Each row of a before or after table is a point. The points were changed in one or more steps. Then noise was added and the rows were shuffled. The steps act on how far a point lies along the listed directions, d1 being the first. Write out the steps. A step turns or swaps two directions, mirrors them in a line or flattens them onto one, adds a multiple of one to another, or multiplies one. Angles are multiples of 10 degrees, from the lower direction toward the higher: turns from -170 to 170, lines from 10 to 170 but not 90. Use the fewest steps. Two steps may share a direction if one is a turn and the other turns, adds or multiplies; they go together, in the order done. Otherwise the lowest direction goes first.

Directions:
(1): [-53 -31]
(2): [-31  53]
Before (13 x 2):
[[  2  11]
 [ 42  -4]
 [  1 -15]
 [ -3   9]
 [ -2 -12]
 [ 25   2]
 [  5  38]
 [ -5 -20]
 [  9  14]
 [ 35  10]
 [ 17  49]
 [ 12 -18]
 [  9 -24]]
After:
[[-15 -16]
 [-18 -15]
 [ 94  44]
 [  8  -6]
 [ 17  14]
 [ 96  71]
 [ 60  31]
 [ 54  46]
 [ -6 -15]
 [ 37  25]
 [ 93  50]
 [  3   6]
 [-35 -27]]
Steps: multiply d1 by 3; multiply d2 by 0.4

Directions:
(1): [-60 -59   6 -22   9 -60]
(2): [-17 -37  22 -56 -22  74]
(3): [ 80 -36  46 -24  15 -27]
(4): [ 27 -52 -53  28 -65  -2]
Before (14 x 6):
[[ 23 -28 -26  -7 -10 -22]
 [-95  18  48  -8  41 -23]
 [-15  29  -8  20   5  -4]
 [-43 -10  -8  -8  21  20]
 [ -9 -71   9 -32 -32  30]
 [-20  12 -58  25 -45  25]
 [-17  47  15 -18  30  -1]
 [-69  31 -61  22 -28  43]
 [ 25 -36  19 -12 -21  24]
 [ 34 -52   6 -28  -9 -74]
 [ 18   8 -17  -8  -8  -3]
 [ 44 -44  18  -7  -8  46]
 [-29   6  -5  -4  24 -49]
 [ -7  -8 -28   7   3  31]]
After, 14 rows:
[[ 10  -2 -14 -21  -9  -1]
 [  9 -72  19  -2   4 -31]
 [-16  19   0  -1  -4  28]
 [ 21  56 -12   9  16   8]
 [ 95  11  -6   5 -12 -39]
 [-86  19 -61  21 -22  23]
 [ -5 -40 -15  28  -5 -78]
 [-34  89  32  37  48 -14]
 [-25  37  19 -26  25   9]
 [ 41 -10 -25   2 -12 -10]
 [-23 -23 -27   6   9   4]
 [-41 -10 -48   6 -47  17]
 [-29  11 -19  19  30 -13]
 [  7 -47  13   5  -9 -36]]
Steps: turn d1 and d2 by -110 degrees

Directions:
(1): [ 27  25 -48 -58 -15 -14  27  14 -34 -28 -55  65]
(2): [ 35  95  12  -9  10  37  52 -21  -2  -7  34 -33]
(3): [  4 -10  75 -43 -43   1  10  60  31 -49 -16 -26]
Before, 13 rows:
[[ -5 -17  -6  34  15 -10   3   3  -8  22   4  -4]
 [-33  -4 -25  55  36  12   3 -44 -18  53  43 -37]
 [  1 -14  13 -31  -8  -8   1  28  10  -8 -28  22]
 [ -9 -36 -38  40  17 -18 -12 -27  -8  21  18   6]
 [-44 -95 -39 -28 -15 -55 -47  45 -16   4 -68  60]
 [ -4 -52 -56 -15  -7 -44 -37   9 -23   4 -51  57]
 [-25 -65 -76 -31 -24 -54 -28   6 -29   2 -60  76]
 [  9  11 -34  33  43   4  -1 -61 -24  11  35   4]
 [ 22  24   0 -41   4   2   8   5 -10 -33  -8  43]
 [-33 -58 -25  53  19 -14 -56 -24  -6  15  -9  31]
 [-15 -52  25  32  -9   4 -41   7  11  23  14  -5]
 [  3 -12  36 -16   2  -6   3  11   8  -6 -17   3]
 [ -1  12   9  11   1  -9   7   9   5  -1  -6 -10]]
After, 13 rows:
[[  2  -5 -32  -6  -4  -9 -11  -3 -20 -24 -39  56]
 [-16 -37  37 -46 -53 -23  -5  48  21 -38 -27  -8]
 [  7 -12 -31  23   6   6 -19 -21 -21  29   4  31]
 [ 29  15 -27 -40   2 -14  22 -10 -31 -42 -25  46]
 [ -6 -12  29  13  20   0  -7 -14   7  16   6 -11]
 [  4  -2  54 -16  -1   9 -12  15  23 -28  20  -5]
 [  4 -25  29 -32 -31 -21 -15  42  15 -29 -29  -1]
 [-31 -48  32 -17 -17 -19 -22  47  16  -7 -18 -13]
 [  0  19 -73 -29   6  -8  36 -13 -55   9 -34  45]
 [-12 -16  36   6   6   4 -10  11  28  12   9 -18]
 [ 17  -7 -41 -19  -8 -21  19   3 -20 -18 -20  36]
 [ -1   9  -1  16   6 -12   4   2   1   6  -4  -6]
 [  8   0 -17   7   7 -11  21  10 -19   8 -17  18]]
Steps: turn d1 and d3 by 100 degrees; multiply d2 by 0.4

Directions:
(1): [  8  42 -22  34  19 -12 -18  -6 -42 -25 -29   5 -22  40 -95  -1  51 -25
  54  72]
(2): [ 12 -21 -17  -2  86 -58  18  17  -5 -39   0  -8  50  82  -4 -55 -45 -16
  -5 -43]
(3): [ 28  74 -34 -18  63 -26  37  -2  -2  32  -3  36  -2 -50  70  12 -13  -3
  77  16]
Before:
[[ 16  15  10   2  23  -9  12 -13  -5  25  -5  13   4  -2 -11  -2  27 -12
   34  30]
 [ 21  34 -26  -9  24 -15  27   1  -5   8 -11  31  13 -27  43  11  -5  16
   30  21]
 [-16 -25   1  11 -14  -7  -1 -16 -10 -16   2  -7   0  38 -40  -8   1  -1
   -9   2]
 [ 11  15  10  37 -42  23 -18 -12 -13 -13 -15   8  -9  -5 -66  10  48   3
    7  47]
 [  9   8 -13 -28  52 -29  52   9  10  32  34   0  25  -4  86 -12 -42   1
    7 -43]
 [ 15 -14  -9   1   5 -17  12 -13  12   4   0   1  15  -5   8   3  -8   3
   -7 -23]
 [ 26  21  -1 -40  44 -33  33  -1   6  18 -17  30  17 -21  51 -10 -25   1
   24 -24]
 [ -3 -19  23  -6 -73  28 -14  -4   1  31  27  -5 -23 -36  -2  17  14  18
  -16   3]
 [ 11  -1  -1 -20  15  23  21  -3  27  33  10  14   6 -38  54  15 -20  -6
    0 -37]
 [-27   7   3  26 -36  13 -31 -16 -39  -3  -9  18 -28  23 -95  19  54   5
    9  57]
 [-12   7  -5  47 -50  37 -39 -18 -37  -5 -15 -10 -55   5 -77  13  75  15
   17  77]
 [  7  31   9  35 -14  12 -10  -4 -30  17 -17  11 -47 -13 -36  34  46  -9
   59  68]
 [ 25  60 -36  15  77 -33  20   7  -7 -10 -13  14  15  -7  -1 -22  15 -27
   85  36]
 [  6   8   7  -8 -10 -11  -5   0  -4  32  17  18  -3 -34  46   6  -9   5
   -7 -23]]
After:
[[-16 -37   5   3 -12  -8   4 -13  -2 -13   8  -9   8  35 -19 -12 -13   4
  -21 -17]
 [ 24  30 -28  -5  90 -42  35  16  16  -6   4   9  41  -7  53 -37 -27 -17
   52 -18]
 [-17 -16  -9  19  36 -35 -12   0 -38 -33  -5  10  17  90 -87 -28   8  -6
   -2  12]
 [ 22  35 -26  -9  24 -15  26   1  -6   8 -12  31  13 -26  41  11  -3  15
   31  23]
 [ 20  27   7 -42  11 -11  27  -6  11  34 -16  33  -1 -55  57  11 -10   8
   24 -11]
 [  5  25   4   4 -21  -3 -15  -6 -16  32   7  22 -21 -38  15  17  17   0
   11   9]
 [  4   4   8  14 -49  12 -22  -6 -25   9   9  -3 -29   2 -61   8  39   0
   16  40]
 [ 17  15  -6  34  61 -38   5  10 -36 -18 -19   5  -4  59 -43 -14   8 -25
   57  34]
 [  8  22  -3  -7 -10  40   8 -11  13  37   0  19 -21 -54  19  35  16  -9
   22   5]
 [ 19   2  -2  36  18 -18  -6  -1 -17 -40 -15   2  26  53 -70 -28  17  -9
    5  17]
 [  1 -13 -24  46  42 -24 -20   0 -43 -47 -17 -18  -4  94 -86 -45  30  -3
   15  36]
 [  0  23  -1 -25 -11  14  39  -4  14  60  34   6 -12 -65  88  29  -9  13
   10 -11]
 [ 13 -10  -6   1 -13  -4   8 -15  13  12   0   3   5 -22  10  15   2   6
   -6 -15]
 [ 17   4   8  -2  42 -22  19  -8  -2  19  -2  11  20  13  -1 -16   9 -13
   26  10]]
Steps: turn d1 and d2 by 70 degrees
